Rows are points. The ring and each string are closed loops that go straight from each point to the next, and from the last back to the first. Before rounding, they use only three directions, however many columns there are. How many times does the string pass through the ring? Passing back the other way cancels.
(in the rows, 128 means zero)

Ring, 9 rows:
[[137 149 106 110]
 [144 164 110 145]
 [140 155 126 155]
 [118 155 139 131]
 [101 160 142 101]
 [ 86 150 143  62]
 [ 93 120 139  50]
 [117 100 126  67]
 [129 121 114  87]]
String (26 x 4):
[[118  82 125  55]
 [132  78 123  79]
 [138  91 122 100]
 [142 122 105 101]
 [132 194  86  97]
 [135 189  93 113]
 [148 196  87 135]
 [154 152 104 147]
 [146 123 120 137]
 [155 145 107 151]
 [149 208  85 143]
 [133 202  94 117]
 [124 164 112 104]
 [126 133 124 106]
 [141  98 123 113]
 [136  97 121  98]
 [123 121 126  95]
 [106 157 117  68]
 [101 112 124  36]
 [101  88 134  38]
 [ 91  98 136  24]
 [ 96 134 129  50]
 [106 140 128  73]
 [121 107 134  94]
 [114  71 139  62]
 [115  46 136  42]]
Times through: 1

Ring (10 x 6):
[[125 170 101 163 137 139]
 [ 91 165 137 159 117 133]
 [ 78 141 164 149 101 123]
 [ 93  98 178 134  91 110]
 [124  64 170 121  94 103]
 [146  51 153 115 105 105]
 [164  57 123 112 127 118]
 [171  86  92 119 148 134]
 [169 116  77 133 156 142]
 [153 153  79 153 152 143]]
String:
[[ 84  60 210 118  72  96]
 [132  37 193 120  74  82]
 [161  47 162 127  91  88]
 [144  93 133 134 116 115]
 [127  96 133 125 122 127]
 [148  91 127 131 121 118]
 [185  50 115 115 127 111]
 [201  42  93 105 145 122]
 [192  66  79 109 157 136]
 [193  88  80 128 150 129]
 [166 105 106 140 131 121]
 [138 123  99 133 145 143]
 [148 147  70 139 165 156]
 [141 165  69 148 165 158]
 [125 146 102 144 142 144]
 [131 127 117 143 129 130]
 [149 149 106 165 127 122]
 [115 189 110 178 128 133]
 [ 69 203 132 172 122 144]
 [ 65 174 146 156 116 140]
 [ 92 137 143 142 117 133]
 [111 124 145 145 110 120]
 [100 119 169 149  91 108]
 [ 66 105 207 140  71 101]
 [ 71  90 198 126  81 109]]
Times through: 1
String, 28 rows:
[[187 112  74 140 153 132]
 [167 107 104 142 132 121]
 [130 115 116 132 134 135]
 [171 101 100 137 136 124]
 [192  82  78 121 154 133]
 [194  55  78 100 160 138]
 [150  63 110  98 145 139]
 [137  91 127 124 126 126]
 [151  80 131 127 118 114]
 [170  34 153 117  99  92]
 [150  29 173 113  88  89]
 [112  60 174 113  96 109]
 [113  92 152 125 110 120]
 [129 100 139 134 114 118]
 [138  64 173 133  85  90]
 [114  42 204 119  69  84]
 [138  52 178 127  83  88]
 [148  73 151 132 101 101]
 [123  96 140 127 118 124]
 [130  44 159 102 108 113]
 [170  14 146  96 111 103]
 [182  29 123 101 126 112]
 [156  59 108  99 144 137]
 [139  94 109 116 143 140]
 [148 103 112 132 133 128]
 [136 112 104 125 144 143]
 [151 117  79 123 162 153]
 [190 120  47 130 177 153]]
Times through: 1

Ring:
[[120 137 181 147 129 141 150 179 122]
 [111 129 193 148 126 135 180 174 127]
 [100 117 189 141 124 126 205 162 131]
 [ 96 105 161 125 127 116 204 145 129]
 [ 97  99 117 106 131 112 174 129 125]
 [ 97 109  86 102 131 126 133 125 129]
 [ 97 134  77 113 126 157  86 137 141]
 [104 149  90 126 125 170  69 152 142]
 [117 152 118 135 128 166  75 168 131]
 [125 147 149 141 130 153 103 177 122]]
String, 32 rows:
[[ 79 149  90 129 115 184  90 143 164]
 [ 75 164  68 131 112 205  52 143 175]
 [101 154  62 120 124 181  40 146 147]
 [118 143  75 115 132 158  52 150 126]
 [104 165  90 135 121 191  43 162 149]
 [ 97 165 118 145 118 191  72 167 155]
 [102 147 132 139 122 166 109 163 143]
 [121 128 123 122 134 134 114 157 117]
 [140 130 121 120 141 128  93 164 101]
 [142 145 143 136 138 142  86 181 106]
 [134 160 180 159 129 162 100 198 120]
 [105 151 174 155 120 165 135 179 142]
 [109 138 163 143 125 149 142 170 132]
 [116 127 151 132 131 133 143 162 121]
 [125 122 166 132 135 121 156 167 110]
 [118 125 215 151 129 124 199 181 118]
 [ 87 137 249 174 112 151 235 186 152]
 [ 81 135 218 163 112 154 217 174 156]
 [ 98 124 170 138 124 136 180 159 136]
 [115 113 140 120 134 118 156 151 115]
 [115  94 160 115 137  93 203 145 107]
 [100  88 167 116 132  93 230 139 117]
 [ 77  99 166 125 121 118 232 136 143]
 [ 78 116 150 130 118 139 192 141 150]
 [ 98 116 130 120 128 130 158 143 131]
 [112 103 111 104 137 109 150 135 113]
 [115  89  86  87 142  93 148 120 104]
 [ 95  93  67  86 135 110 143 110 123]
 [ 78 118  81 108 122 147 131 122 150]
 [ 88 126  95 116 123 151 122 134 145]
 [107 124 116 119 130 137 126 146 128]
 [102 128 104 118 128 146 114 143 134]]
Times through: 4

Ring, 10 rows:
[[174 131  91 142 134 127 140 121 157 209  94]
 [173 122  97 137 134 136 147 114 156 196 105]
 [163 117 115 136 131 140 151 112 138 159 128]
 [148 115 135 133 127 139 152 117 114 114 155]
 [128 116 153 127 122 133 145 129  88  69 181]
 [120 122 157 126 120 126 139 138  78  57 186]
 [122 132 151 135 121 116 133 145  79  74 172]
 [134 139 138 146 124 111 132 146  93 108 148]
 [151 142 117 153 129 112 134 140 117 156 119]
 [168 137  97 148 133 120 137 129 145 197  98]]
String, 30 rows:
[[156 132 122 153 130 124 145 127 121 151 125]
 [178 133  97 159 136 126 148 118 153 210  90]
 [187 124  73 131 137 137 143 111 184 242  80]
 [184 117  71 116 136 143 141 107 188 237  88]
 [160 122 108 130 130 134 142 120 140 166 124]
 [158 124 118 141 130 131 146 121 129 153 128]
 [164 122 121 150 131 135 154 115 130 157 125]
 [168 114 124 150 132 144 163 104 133 154 128]
 [157 106 123 122 129 150 155 107 133 135 148]
 [146 111 126 114 126 143 145 118 124 121 156]
 [145 121 133 134 126 132 146 124 112 118 151]
 [144 124 143 150 126 129 151 125  99 106 153]
 [132 117 160 141 123 134 153 125  82  67 179]
 [115 109 167 114 118 138 145 130  73  31 207]
 [111 111 162 105 117 135 137 135  75  34 206]
 [103 116 178 117 115 128 139 141  54   7 218]
 [128 128 156 144 122 122 143 137  79  72 172]
 [141 129 137 144 126 124 142 132 102 113 149]
 [129 125 136 118 122 124 131 139 100  94 166]
 [118 128 144 117 119 118 126 147  86  74 177]
 [116 138 154 137 119 108 127 154  70  65 175]
 [130 143 150 160 123 107 135 149  77  91 154]
 [142 138 137 158 127 114 140 139  97 119 140]
 [144 129 122 130 126 123 134 135 117 134 140]
 [145 136 115 133 127 116 129 140 120 147 130]
 [156 149 107 157 131 105 128 145 126 179 103]
 [164 148 106 166 133 108 135 138 131 190  95]
 [160 139 117 162 131 117 143 131 123 166 112]
 [152 130 122 143 128 124 141 129 120 144 131]
 [153 128 117 137 129 126 139 128 126 151 129]]
Times through: 0

Ring:
[[187 101 128 182 134 148 142 125 117 105 183  31]
 [188 105 142 180 115 158 135 113 119 122 179  44]
 [171 115 159 158 102 165 117 105 121 157 169  85]
 [150 120 163 136 105 161 105 108 121 181 164 118]
 [120 123 156 110 125 146  97 120 117 198 161 149]
 [103 122 141  97 154 131  97 136 115 193 162 155]
 [103 119 127  99 179 122 103 147 116 172 167 142]
 [118 114 117 113 191 120 114 152 117 146 173 113]
 [143 107 112 140 185 124 128 149 117 119 179  74]
 [172 101 117 169 160 135 141 137 116 102 184  39]]
String, 26 rows:
[[132 126 147 110 167 149  96 128 131 166 162 135]
 [ 92 142 161  60 183 150  64 129 138 213 148 209]
 [ 88 134 163  74 137 143  76 124 120 232 151 202]
 [125 107 145 139  87 132 122 122  95 194 171 113]
 [146 106 137 152 113 136 128 126 105 159 175  85]
 [143 129 159 114 153 163  91 116 136 170 159 136]
 [148 139 172 104 161 178  77 108 149 175 153 153]
 [180 132 183 140 113 193  91  89 145 168 157 117]
 [199 111 166 185  78 178 127  93 122 143 173  55]
 [185  95 138 196  79 147 150 113 100 131 184  28]
 [154 111 139 148 132 145 122 124 116 147 173  85]
 [163 102 134 169 109 140 137 123 105 141 179  60]
 [152 123 154 129 145 160 102 117 131 159 164 114]
 [162 139 187 117 128 192  78  92 149 184 151 149]
 [149 137 184 113 120 183  79  96 141 196 152 156]
 [138 127 159 115 142 159  94 116 130 178 160 138]
 [135 124 151 116 151 152  98 123 128 171 163 132]
 [104 146 172  64 175 163  60 119 145 214 145 209]
 [ 86 135 154  67 169 138  74 133 126 217 152 200]
 [ 95 106 119 115 140 105 121 150  92 184 173 125]
 [126  94 112 152 125 107 144 147  87 152 184  72]
 [129 122 140 112 168 142 102 133 126 163 165 129]
 [ 99 145 152  55 226 151  62 137 151 186 149 201]
 [ 88 122 122  81 202 114  96 156 118 177 164 160]
 [102  93  99 136 144  90 143 161  82 158 184  87]
 [133 100 120 149 130 118 136 141  97 151 180  78]]
Times through: 4

Ring (6 x 14):
[[171 130 178  72  99 196  62 171 147 137  91 152 137 149]
 [ 97  80 129 117 117 109 147 168  88 135 124 161  66 148]
 [111  97 102 136 127  93 146 129  81 118 125 158  83 132]
 [149 134  91 147 129 106 131  88 102 114 122 129 136 109]
 [139 140  87 172 125 105 173  79 120 148 141  63 165  86]
 [164 145 133 126 111 157 117 117 144 148 117  90 169 109]]
String:
[[171 151  88 143 130 114 108  71 106 100 113 138 151 105]
 [178 158  99 139 125 130 105  75 120 111 112 121 167 102]
 [163 146 107 139 122 131 120  93 122 126 118 111 158 106]
 [170 161  94 158 124 127 135  68 131 134 127  75 186  86]
 [104 127  54 217 133  61 241  60 106 168 171  15 162  63]
 [110 115  87 175 125  88 198 100 106 157 150  66 136  94]
 [121 120 100 162 121 106 179 108 116 157 143  72 142  99]
 [145 136 121 144 113 139 151 114 138 161 131  68 165 101]
 [209 169 170  85  99 213  51 130 173 139  90 111 195 122]
 [198 159 161  86 104 197  53 131 156 128  90 134 173 129]
 [142 125 120 131 117 131 132 122 119 138 122 114 135 118]
 [182 154 140 111 110 171  87 116 146 134 105 113 172 116]
 [131 145  71 201 127  92 211  61 127 169 159  11 188  63]
 [103 124  52 214 135  58 237  61 100 162 169  28 154  67]
 [112 115  82 173 128  83 189  96  98 145 146  85 128  98]
 [171 147 119 124 119 144 100 103 125 120 109 127 155 115]
 [180 158  97 137 127 129  98  73 116 104 109 132 163 105]
 [145 133  78 155 134  92 136  77  91 105 124 137 129 107]
 [109 105  82 161 131  77 174 104  83 127 138 123 103 112]
 [139 121 118 128 119 125 126 123 110 128 119 133 123 124]
 [169 132 132  96 118 148  67 127 110  97  93 187 118 142]
 [116 101  93 138 131  85 141 118  74 106 123 170  82 132]
 [ 98  94  79 159 134  66 175 111  69 119 138 144  81 121]
 [115 108  95 151 127  92 162 114  92 130 133 124 107 117]
 [ 99 103  62 180 138  55 195  88  71 125 147 116  99 104]]
Times through: 2

Ring:
[[115  69  95 124 145  98  63  69 153  86 127 162 157 101]
 [125  94  84  87 134 128  94  72 190 128 150 112 126 112]
 [140 146 101  67 126 151 145 111 186 171 165  67 102 137]
 [147 180 133  84 126 144 175 159 142 177 158  66 107 157]
 [145 187 151 113 128 128 179 187 102 161 142  87 124 166]
 [130 151 152 158 135  95 143 182  68 110 115 144 161 155]
 [116  91 124 157 145  81  81 116  98  75 110 180 175 119]]
String:
[[125 122 141 145 144  91 108 138  90  98 118 157 163 131]
 [116 108 148 184 146  67  95 153  55  65  97 194 189 132]
 [115 102 131 175 140  76  97 145  76  72 102 184 181 132]
 [121 107 119 145 138  95 102 127 111  95 119 156 161 129]
 [122 101 117 129 142 100  93 107 127 100 126 150 155 119]
 [118  82 110 126 148  95  71  82 137  89 126 161 158 105]
 [127 119 115 117 136 113 114 118 137 120 135 127 141 129]
 [119  82  86 112 136 113  83  78 169 106 136 138 143 111]
 [117  64  65  90 136 123  68  43 207 111 147 128 132  98]
 [123  80  77  78 139 128  77  47 205 124 153 117 125  99]
 [130 125 114 107 135 120 121 118 144 130 141 115 134 131]
 [135 136 100  89 125 139 140 121 170 154 153  86 115 140]
 [145 153  82  39 117 174 161 103 226 199 182  32  78 141]
 [146 159 102  47 125 164 158 110 202 192 177  44  87 140]
 [138 145 119  90 133 133 138 125 153 152 151  92 119 137]
 [138 156 122 100 127 133 154 147 140 155 148  89 121 149]
 [151 200 138  84 121 151 198 181 136 191 160  51 100 171]
 [154 213 160  89 127 144 201 194 112 189 156  57 106 173]
 [142 174 151 111 135 123 161 168 105 152 141  98 129 154]
 [138 163 150 122 137 114 150 165  98 138 135 113 138 150]
 [144 210 179 156 125 109 203 245  40 147 121 108 146 189]
 [136 177 151 151 124 110 177 210  71 135 123 116 146 174]
 [131 145 135 136 132 108 140 161 101 123 127 127 147 149]]
Times through: 1

Ring, 10 rows:
[[136  92 139 154 120 107 132 128 103 136 106 116 123 155]
 [140  82 140 151 113 109 138 134  94 127  81 120 111 185]
 [135  94 135 136 113 121 140 136 100 118  74 132 106 186]
 [129 110 131 126 117 130 139 132 108 116  84 140 109 173]
 [123 135 127 121 126 138 130 122 118 122 114 146 122 150]
 [121 148 127 126 133 137 122 113 121 131 140 144 134 132]
 [120 152 128 131 138 133 117 108 125 138 158 139 143 115]
 [119 149 129 137 140 127 117 107 129 144 167 133 149  97]
 [122 134 131 144 137 120 121 111 128 145 158 125 146  95]
 [131 106 136 152 127 110 128 122 113 140 126 118 133 129]]
String, 23 rows:
[[114 162 124 121 140 142 119 109 134 134 159 147 143 102]
 [123 160 132 139 141 130 107 100 114 146 176 138 151 131]
 [125 140 132 141 135 125 117 110 116 141 153 132 142 129]
 [122 136 130 135 134 127 124 115 124 137 143 133 138 115]
 [123 130 130 135 131 126 127 118 123 134 134 133 134 120]
 [125 132 134 149 137 117 117 110 119 147 160 123 147 111]
 [129 123 137 156 135 110 118 111 115 150 156 117 146 115]
 [128 118 134 146 129 116 125 118 115 139 133 124 135 128]
 [125 120 131 139 129 121 129 121 122 135 128 128 132 117]
 [132  98 137 154 125 107 131 125 112 140 118 115 130 130]
 [137  84 139 157 119 103 135 130 104 136 100 113 122 151]
 [124 116 130 133 126 124 134 126 124 129 114 131 125 122]
 [135 100 137 147 120 114 131 127 100 131 102 124 120 170]
 [127 115 132 136 124 123 132 125 115 129 112 132 124 142]
 [131  98 132 134 116 122 141 135 110 120  82 132 110 162]
 [127 111 130 131 121 127 137 130 115 122  98 135 117 148]
 [127 116 130 131 123 127 134 127 115 125 105 135 120 147]
 [128 117 132 134 124 125 132 125 112 127 110 134 122 151]
 [120 129 126 122 127 135 134 125 128 123 114 142 124 123]
 [121 136 124 111 123 146 136 127 119 112  98 154 113 159]
 [126 138 128 121 125 141 127 121 108 120 111 150 119 175]
 [126 132 131 132 128 130 125 119 112 129 124 139 127 153]
 [120 137 127 126 132 134 128 119 128 129 131 140 131 118]]
Times through: 2
String, 29 rows:
[[119 136 127 129 133 131 128 118 131 133 138 136 135 104]
 [113 154 124 128 142 134 121 109 142 139 165 138 148  75]
 [117 159 129 142 147 126 109 100 132 152 190 131 160  81]
 [114 153 126 132 143 130 119 107 141 143 171 134 151  73]
 [117 142 127 131 138 129 125 114 136 138 152 134 143  87]
 [121 132 129 134 133 127 127 117 129 135 139 133 137 105]
 [118 134 128 138 138 122 125 114 137 142 155 127 145  78]
 [126 114 135 155 134 108 124 116 125 149 149 114 145  93]
 [139  88 143 167 123  97 127 123 100 146 121 106 131 148]
 [134  92 138 153 121 107 134 128 108 136 106 116 124 143]
 [128 104 133 140 122 118 136 129 117 129 105 126 122 134]
 [131 105 134 141 122 119 134 128 110 129 104 128 121 150]
 [141  87 140 152 114 109 134 131  89 129  86 121 112 194]
 [151  60 146 158 102 101 142 142  71 122  50 116  96 239]
 [151  56 145 155  99 104 145 146  70 117  38 119  90 247]
 [131  97 132 133 116 122 141 135 109 119  81 132 110 163]
 [135  87 134 136 111 120 144 139 103 117  67 130 104 179]
 [152  53 146 157  99 102 145 146  69 118  38 117  90 249]
 [150  63 145 159 104 101 140 140  73 124  58 116 100 231]
 [136  97 137 147 118 114 133 129  99 130  97 124 118 172]
 [128 109 133 139 123 120 134 127 114 129 109 129 123 141]
 [131  96 135 146 121 112 136 129 112 132 103 121 122 140]
 [123 119 130 135 129 123 133 124 127 132 122 130 130 112]
 [126 119 132 140 128 121 129 121 119 134 126 128 131 125]
 [129 117 135 149 130 114 124 117 114 142 136 122 136 128]
 [127 128 136 155 137 111 116 109 119 152 164 118 150 104]
 [120 145 132 148 143 118 113 104 130 153 181 123 157  81]
 [127 136 135 150 137 117 114 107 115 148 163 124 148 120]
 [125 130 132 139 132 123 123 116 118 137 139 131 136 126]]
Times through: 0
